Each row of a before or after table is a point. One or more steps were done to the points. Then noise was added and the rows were shuffled. The steps act on columns, c1 being the first. Write out the steps. A step turns or swaps two columns, mirrors them in a line or flattens them onto one, adds a multiple of one to another, or multiplies or shifts one. Angles are multiples of 10 degrees, from the lower column toward the higher: turns from -170 to 170, lines from 10 to 170 but not 90. Use the fewest steps. Two steps may share a column if one is a turn and the other turns, adds or multiplies; they go together, in the order done. Otherwise the lowest column goes first.

Before, 12 rows:
[[ 59 -14   5]
 [-93 -21 -57]
 [-12  32 -31]
 [-32  45 -39]
 [-18  54 -81]
 [ 25  -7  12]
 [-30  10 -83]
 [-28 -29  12]
 [ 42 -18   5]
 [-51 -52 -18]
 [ 40 -14 -11]
 [ -9  30   2]]
After:
[[-30   3  79]
 [-37   0  73]
 [ 31   3 104]
 [ 28   1  47]
 [-29  -1 -31]
 [-44   0 -40]
 [  9  -1   5]
 [ 29  -5   8]
 [-10   2 -26]
 [ -2   0  50]
 [ -8  -3  31]
 [-39   2 -19]]
Steps: turn c1 and c3 by -140 degrees; multiply c2 by 0

Before (14 x 4):
[[ 46 -50   7 -23]
 [ 16 -64   0  -7]
 [ 71  24 -47  47]
 [-40  26 -56  47]
 [ 11 -50  19 -35]
 [  6 -22  25 -22]
 [ 19 -51  -1  22]
 [ 31  -6 -14  61]
 [ 62 -22 -29  59]
 [  6 -60  42  -7]
 [-19   6 -66 -40]
 [ 29 -67  18 -16]
 [ -2  45 -37 -31]
 [  1 -30  25 -24]]
After:
[[ 65   4 -33 -47]
 [ 30 -17 -43  28]
 [-28  33  34  37]
 [-27  10 -22 -63]
 [-39   5 -80 -46]
 [-19  18  36  25]
 [-30  45  11 -26]
 [-33  57  15   6]
 [-20   4  27  25]
 [ 41  27 -46  39]
 [-38  37  56   2]
 [-54  37   4  25]
 [-47  49  33  19]
 [-44  32 -44 -57]]
Steps: turn c2 and c3 by 150 degrees; turn c1 and c3 by -150 degrees; multiply c4 by -1

Before:
[[  1  45  20  52  10 -59]
 [-36  -8 -55  16 -22 -21]
 [ 27 -51 -25 -63  34  58]
 [ 38 -51  -2 -54   7 -16]
 [  1 -10 -40 -53 -14  21]
 [-37  -7   7  -8 -15 -18]
 [ 46 -24  20  14 -15   6]
 [ 17  51  24  29 -32 -57]
 [ 40 -16 -14 -26   7 -28]]
After (9 x 6):
[[  3 -39  35 -36 -35  29]
 [ 75 -72 -14 -20   2   9]
 [  4  64 -61  18  25   2]
 [-75  -4   4  14 -65  63]
 [ 91 -19  -3  25   0 -20]
 [ 49 -68  64 -33  23   8]
 [ 40  57 -56  -1 -11  -1]
 [-77 -10 -16  -4 -13   1]
 [ 82 -25 -24 -13  -3  26]]
Steps: multiply c1 by 2; turn c2 and c4 by -30 degrees; add 0.7 times c3 to c5; turn c3 and c6 by -110 degrees

Before, 13 rows:
[[-28   9  27 -78  -2 -27   3  -1]
 [ 35  66  50 -71  11   0 -22   0]
 [-29   3  22 -16  17  31 -11   2]
 [-38  26 -12  37 -10 -52 -49  13]
 [-11 -27 -65 -21  22  15 -41  -6]
 [-13  34 -45 -28  31  13  13  54]
 [-32  75  16  22  23 -52 -24  18]
 [ 59  33  25 -82  89  40  61  55]
 [-12  28 -18  29 -10 -41  52  42]
 [-34 -13  27  16  -5  35   9  16]
 [ 11  10   2 -46 104 -10  -5  -2]
 [ 64  -2 -21   5  76  -8  10 -36]
 [ 42  -6 -26  20  46 -49 -46  27]]
After (13 x 8):
[[  2  46  50  19  -8 -67   4 -23]
 [ -6  18 -37 -15   3  19  26 -47]
 [ 61  22  20 -19 -27 -15  40 -59]
 [ -6  -7 -43  13 -11  34  15 -35]
 [ 43  30  11 -28  34  21  -1   2]
 [ 29  -9 -28  38  26 -72   1 -37]
 [  2  20 -37  23  74 -57 -13 -35]
 [-16  78  66   4  -4  -1 -12 -86]
 [ -6 105   7 -44  10 -12  -2 -54]
 [ 22 -12   0  29  27   1 -68  -8]
 [-52  89  37 -83  36  66 -21   4]
 [-64  11   3 -69  65 -15  18 -47]
 [ -8  -2 -37 -79   9 -20 -19 -52]]
Steps: turn c1 and c3 by 120 degrees; swap c2 and c5; mirror c6 and c7 in the line at 20 degrees; shift c8 by -50

Before:
[[-38  53 -10 -46  15 -15  43  -7  -2]
 [-36  -6   0 -37 -75  -3  44  14  20]
 [-44  28 -60   9   3  28  32  41  73]
 [-50 -48  -6 -34  13  32 -21  11  -5]
 [ -9  35 -29  17 -15  -9  11 -50 -29]
 [ -4  -7 -26 -45  18   0  29   1 -28]
 [-15 -30   6 -34   4  -1 -28 -33  99]
 [ 16   4  22  50 -14  -2 -17 -36 -20]]
After, 8 rows:
[[ -19    0   42   45   22    8   -1  -10  -25]
 [ -11   26   32  -35  -14  -28  -15  -50  -16]
 [  25   -9  -17   25   -2   24  -17  -46   97]
 [ -48  -49   -5   37   14   26  -25   -2   14]
 [ -23   -8   62    5    2  -32  -11   42   79]
 [ -32   34   35   40   20  -39   20  -24    7]
 [ -26   -6   23   39 -120    6   43    5   26]
 [  15    2  -30  -66  -22   -5   -2  -11  -21]]
Steps: turn c1 and c9 by -20 degrees; mirror c2 and c6 in the line at 150 degrees; mirror c3 and c7 in the line at 70 degrees; mirror c4 and c8 in the line at 80 degrees; multiply c5 by 1.6

Before:
[[-38 -19 -20  12  25 -10  17 -12 -29 -93 -17]
 [ 18 -10 -31  14  28 -26  37   5 -27  -4 -22]
 [ 15  -7 -29  12  -6  -7  -6 -51 -29  12 -15]
 [ 22 -46 -24  18  -2   3   6  -7  -6   0 -32]
 [ -6  -1  -2 -12 -16  -6  21  -4 -32 -27 -41]
 [ 15 -31 -35 -23   9  -1   1  -3 -28  -8  -9]
 [ 14  -6 -24  10  25 -16   3   7  86  13  -6]
 [ 15  -8 -27  12  32  23  -3   3 -36  -2 -26]
 [ 23 -17  42 -12  15 -20  -2   3 -12  12 -27]
 [ 19  -8 -26   7  -3   4  56 -14  39  14  30]
 [-29 -30 -17   1  16  -1   1   7 -34   7 -12]
 [ 23 -15 -16  10 -33  -7  -4   3 -29   6   6]]
After (12 x 11):
[[   4   -2   14  -19   -8   24  -57    4  -36    9  -31]
 [   3  -11   20  -16   -4   71  -11    6  -32   -5   36]
 [  53   -7   18   -9    8   46  105    6   70   18   26]
 [  -5  -10   34  -13   -6  -23  -61    3  -40    0   41]
 [ -41   10   15  -28   -4   12  -22    7  -14   12   20]
 [ -47   -6   16  -21   -2   32    9  -13   -6 -122   28]
 [  37   -3   24  -10   26   12   93  -13   24   17  -16]
 [  16   16  -46  -11  -15   11  -35    4  -21   15   25]
 [ -20   10    1    0  -45   13  -16   -5  -24  -33    6]
 [  -2   33   32  -20   -3   28  -47   -3  -32  -11   13]
 [   2   -9   23  -13  -14   33  -53  -53  -33   15    4]
 [  17   -3   21  -50  -29   13  -18  -10  -13   -1   13]]
Steps: turn c1 and c9 by -30 degrees; add 1.5 times c9 to c7; turn c2 and c4 by 110 degrees; turn c3 and c6 by -160 degrees; multiply c6 by 2; mirror c5 and c11 in the line at 30 degrees; multiply c10 by 1.3

Before:
[[ 56 -15  13  30  12 -60 -13  28  32  -2  77  17]
 [ 24  56  -5 -47 -27 -35  -2  -4  12   6 -44 -14]
 [ 45  10  56   2 -82  39  45  -1 -24  19 -69 -40]
 [-15  15 -24 -29 -12  13 -40 -24  45 -38 -45   7]
 [ 31  51   7  21 -61  -5 -45 -11  45  55  25  50]
 [ -5 -19 -35 -47 -32  15   6  25  -2  54 -34   2]
 [ 36 -18  23 -35  -5 -44  17 -16  -4  49 -23  18]
 [  4  42  56 -50 -29 -40  20   3  37   8   6  10]
 [ 21  75 -19   8  20   2  23 -28  -2  -9  -8  42]
 [-36  13  20   7   4 -22 -22   6 -25 -54 -61 -11]
 [ 47  16 -15 -89 -13 -32  -4  30  -4  -5  27  79]
 [ 25  32  15 -15 -40  61 -34 -17 -26  38 -10 -10]
 [-10 -27 -93 -32 -63  49 -54 -33 -50  22  40  34]]
After (13 x 12):
[[  15   51  -27   24  -24   11  -39  -24   88  -17  -45    9]
 [  11  -18   25   45   10  -24  -23    7  -51  -14  -36  -15]
 [ -31   35  -37   14  -51   14    8   25   -3   35  -42    5]
 [  -7  -53   21   -2  -23  -43   20  -17   -9   11  -36   22]
 [  24  -33   14  -48   28  -62  -13   28   62  -28   65   16]
 [   0  -40   57  -22  -53  -41   15    1   73    1  -21    9]
 [   6   62   -9   13  -47  -36   -1   -3   23  -11  -48  -10]
 [  -9    7   13   14  -43   58  -36  -18  -53    9    1   -5]
 [ -13  111  -95  -23  -73   47  -58  -29 -101   18   27   32]
 [ -13   41    7   12  -43   -6  -48   -8   89   15   56   48]
 [  20   38  -17  -65  -59  -29   -5   30  -12  -31  -36   78]
 [  10  -75   59   79  -69   39   44    1  -47  -13   -9  -41]
 [  10  107  -18    8   21    4   25  -28    0   -9   -8   39]]
Steps: flatten c1 and c10 onto the line at 130 degrees; add -1.5 times c3 to c2; turn c4 and c5 by 30 degrees; turn c4 and c11 by 50 degrees; multiply c9 by 2

Before, 10 rows:
[[ 34 -30  21 -17  39 -11  14 -15   8  51  13  31 -12  39]
 [-41 -24  16 -54  28 -26  24 -50 -25  45   0   8  28   7]
 [-38 -27 -16 -38  16  24  29  -8   2  31 -22  31 -16 -30]
 [-37  16 -15  26 -16   7  -4  11 -21  31  -3 -23   2 -19]
 [ 16 -11   6   8 -41  26  25  -2 -27  -1  -9  15  -8  -8]
 [-39  -1   9  19  34  46 -29   0  -4 -22 -10  20 -29  -6]
 [ 20  16 -19  24  22  29 -37 -28 -26 -17 -20 -13   7  -1]
 [ 25   0 -19  12   4  25 -41 -11   8 -24  19  -5  13  40]
 [ -2 -36  13  16  24  -9 -14 -24  39  24  16 -33   0  -8]
 [ -3 -39  33 -41 -26 -35 -44  -5  53  44   2   4  20 -33]]
After (10 x 14):
[[ -19  -16  -21   13   -3   24  -37   -9   -8  -16   20  -28   11   88]
 [  -2   21  -19   29   18    7   -1   12   12   32   -3   49   -3  -24]
 [   6  -17   34  -42   -3  -34  -45   -3  -59   48    1    5   12 -119]
 [   9   -4    5    9   22   25   24    1    9   -6   -6  -21   -7  -32]
 [ -21   18  -19   26   -4   29  -34  -28   29  -14  -19  -20    9   19]
 [  48   -9  -20  -40   -6   20   27   -3    7   25  -23   35  -20  -98]
 [  12  -44   22  -19  -16  -13   15  -15   14   49   12  -50  -21   50]
 [  35    4    5   17  -12   44  -28   -2   21  -27  -11   39  -23  -12]
 [ -34  -26   14   16  -15   -9  -16  -21  -24   24   16   13   -7  -63]
 [  26  -25   16  -53   -1  -20   22  -50   34   48    4   47   24  -13]]
Steps: multiply c1 by 1.3; turn c1 and c12 by -110 degrees; turn c2 and c14 by 30 degrees; multiply c14 by 2.5; turn c5 and c9 by 150 degrees; multiply c5 by 0.4; turn c10 and c13 by -10 degrees

Before, 9 rows:
[[-14 -10  -9   8  19   1   3   0 -12   8  -2 -21   9  12   3   0   2  20]
 [ 11 -10   2   9  25 -10   6 -19  15  41  -4  -8   6  -5   7   2  -3   3]
 [  0   5  -5   1  23  -6   6 -15 -15   6   7 -11 -32  14  10  -3  -6  18]
 [-11  -5 -67   4 -24   0  11  -1  -5  31  -1  15   2 -42   5   7  -9  13]
 [-10   6  -5   1  25  -4  -3  -9   8   5   6 -18   8 -12 -18 -12   0 -30]
 [ 31  38 -12 121  -8  -3  -5 -16  -2   6  -7 -10   7   8   4  -3  22  26]
 [-11  -9   0  -3   9 -23  -5  14  -4   7  12  15   8  11   4  -3  28  25]
 [ -7  16  -1   1  23   3   5  10   5   8  10 -14   6   7  -8   6  47  26]
 [ -7  -9   2  20   4 -17  -1 -16 -51   5 -79  20 -30  -6   6   0   3  14]]
After, 9 rows:
[[  8 -11   8   9  -7   0  -9   0 -12 -18   1 -21  11  14  -2 -17   9  20]
 [  6  -5  66   3  38  -1 -15   0  -5  -9 -11  15   0 -44   7 -14 -15  14]
 [-13  -9   0   8   6 -11  -1 -19  17 -50   7 -10 -26  -5   2 -23   3   4]
 [-26  37  12 121  10  -1  19 -15  -1   0   6  -8 -15   8  -2  54  19  27]
 [  4  17   0   3 -14   1  -8  11   3 -24 -10 -15  21   9   9  29  55  25]
 [ 10   6   7  -2 -12  -3  -4  -9   7 -20  -8 -19  -5 -12  -6  29   7 -33]
 [ 16 -11  -2  -3  -4 -22   2  16  -4 -14 -14  16  31  12  -6 -14  32  24]
 [ -3   5   0   3 -16  -6  -5 -15 -17 -16  -4 -11 -56  18  -7   0   0  18]
 [  7 -10  11  19   2 -18  -2 -14 -49  -9  76  22 -52  -7  -2 -17   5  12]]
Steps: turn c1 and c7 by 150 degrees; turn c15 and c16 by -110 degrees; add 1.5 times c2 to c16; turn c3 and c11 by 170 degrees; add 0.3 times c5 to c17; turn c5 and c10 by -140 degrees; add 1.5 times c8 to c13

Before (8 x 20):
[[-47   9  19  22 -33 -28  47 -67 -24   9  66  61   6  37  37  43  30 -29
  -15   4]
 [-44   5 -68 -14 -25 -58   8  10  48  47 -16  22 -16 -17  12  17  49  29
  -59  43]
 [ 50 -23  32 -58 -48 -21 -10 -37 -76 -73  -2  11 -12  42 -18 -57  43 -68
  -27 -46]
 [-77  24  41   2  32  15 -72 -12 -22  21  37 -32 -21 -14 -22 -48 -50  13
  -45  47]
 [-10  -2 -71 -52 -15  -2  44  22  16 -44 -32 -12  20  47  68  53 -37  38
    0 -38]
 [  6 -29  36 -29  -3 -14  36  27  49  32  24  -7 -21  68 -11  28  10  13
  -43 -41]
 [ 16  48  38 -78  30 -28  42 -14 -20  38   3 -25  11  63 -32  19  -3 -68
  -48  53]
 [-68  16 -40  25 -35  15 -45 -51 -10   1 -22  34  23 -28 -26  58  25 -67
   -4  51]]
After, 8 rows:
[[ 29 -15  -9  26   0 -62 -38 -56   5  -4 -16  42 -52 -32 -37  59  25 -67
   -3  20]
 [  6  22  14 -49  -3  -2  55  22  -6  45 -34 -15  43  48  38  48 -36  41
   -6  20]
 [  5 -16   0 -28  -4  13  38  29 -59 -19  24  -7  39  70   2  30  10  11
  -46 -29]
 [ 53  -1  15  25   3 -21  46 -65  25 -15  67  60  -8  35  36  39  28 -29
  -17   5]
 [ -9 -52  -9 -57   0  52 -15 -41  90  64   2  16  41  42  -3 -60  49 -71
  -29 -11]
 [ 34  34  -8   0 -11 -69 -74 -14  19 -24  33 -35 -51  -8  -8 -49 -58  13
  -50 -19]
 [  7  11  -6 -84   1  38  46 -17  12 -35   6 -27 -45  67 -19  14  -6 -65
  -48   5]
 [ 73  20  -7 -17  -2   5   7  10 -55 -33 -23  24 -38 -19  -7  10  52  27
  -57 -18]]
Steps: turn c1 and c6 by 130 degrees; add 0.5 times c18 to c2; flatten c3 and c15 onto the line at 70 degrees; multiply c5 by 0; turn c9 and c10 by 170 degrees; turn c13 and c20 by 90 degrees
